Each point is reached from the start by the listed moves, each made 0, 1 or 2 times, or once backwards (-1), plus a little noise. Say if it took an odd or an even number of moves. Then give how often each move was made.

Moves:
(1): [ 0.27 -0.01 -0.01]
(2): [0.02 0.24 0.03]
(3): [ 0.07 -0.04  0.35]
Start: [ 0.12  0.09 -0.08]
Points:
[ 0.17  0.57 -0.01] -> even (0, 2, 0)
[0.46 0.00 0.28] -> even (1, 0, 1)
[ 0.41  0.58 -0.01] -> odd (1, 2, 0)
[0.58 0.25 0.63] -> even (1, 1, 2)

Moves:
(1): [ 0.40  0.06  0.04 -0.08 -0.05 -0.04  0.04 -0.03 -0.08 -0.10  0.04  0.02]
(2): [-0.03  0.52  0.08  0.00 -0.07  0.02 -0.05  0.02  0.05 -0.04  0.14  0.06]
(3): [-0.03 -0.09  0.34  0.02 -0.02  0.08  0.01 -0.06 -0.06 -0.04  0.04 -0.02]
(4): [ 0.04  0.01 -0.01  0.32 -0.04  0.01  0.03  0.00  0.04  0.05 -0.04  0.05]
(5): [ 0.08  0.01  0.03 -0.03  0.48  0.08  0.03  0.08  0.07  0.03  0.10 -0.02]
(6): [ 0.03 -0.05 -0.08 -0.06  0.02  0.45 -0.08 -0.04 -0.08 -0.02 -0.02 -0.04]
(7): [-0.03  0.01  0.02  0.00 -0.07  0.07  0.33 -0.04  0.00  0.01 -0.01  0.04]
(8): [ 0.00 -0.02  0.04 -0.01 -0.06  0.03 -0.01  0.28  0.05  0.02 -0.03  0.05]
(9): [ 0.03  0.03  0.03 -0.09 -0.04  0.03 -0.04 -0.09  0.42 -0.01 -0.07 -0.03]
(10): [ 0.06  0.01  0.04 -0.07 -0.01  0.01  0.03 -0.03  0.02  0.31  0.04 -0.01]
(11): [-0.02 -0.06 -0.05  0.03 -0.08  0.00 -0.02  0.03  0.05  0.00  0.28 -0.01]
Start: [-0.02  0.00 -0.07 -0.04 -0.09  0.16  0.00 -0.16  0.07  0.02 -0.09 -0.15]
Points:
[-0.53 -0.87  0.28  0.33 -0.65  1.25  0.10 -0.45  0.27 -0.22 -0.21 -0.28] -> even (-1, -1, 2, 1, -1, 2, 1, 0, 1, -1, 1)
[-0.36  0.60 -0.16  0.33  0.17 -0.03  0.73  0.31  0.52  0.23  0.01  0.10] -> odd (-1, 1, -1, 1, 1, -1, 2, 1, 0, 0, 0)
[ 0.04  0.66  0.23  0.52 -0.82 -0.16  0.84 -0.35  0.22  0.71 -0.32  0.13] -> even (0, 1, 0, 2, -1, -1, 2, 0, 0, 2, -1)
[ 0.84  0.40  0.78 -0.27 -0.05  0.42  0.01 -0.02  0.48  0.06  0.78 -0.14] -> odd (2, 1, 2, 0, 1, 0, 0, 1, 1, 1, 2)
[ 1.03 -0.11  0.53  0.17 -0.28  1.10 -0.31 -0.76  0.20  0.40  0.28 -0.29] -> even (2, 0, 2, 2, 0, 2, -1, -1, 1, 2, 1)
[-0.11 -0.09 -0.22  0.35 -0.16  1.17 -0.10 -0.71  0.94  0.77  0.02 -0.26] -> odd (-1, 0, 0, 2, 0, 2, 0, -1, 2, 2, 1)
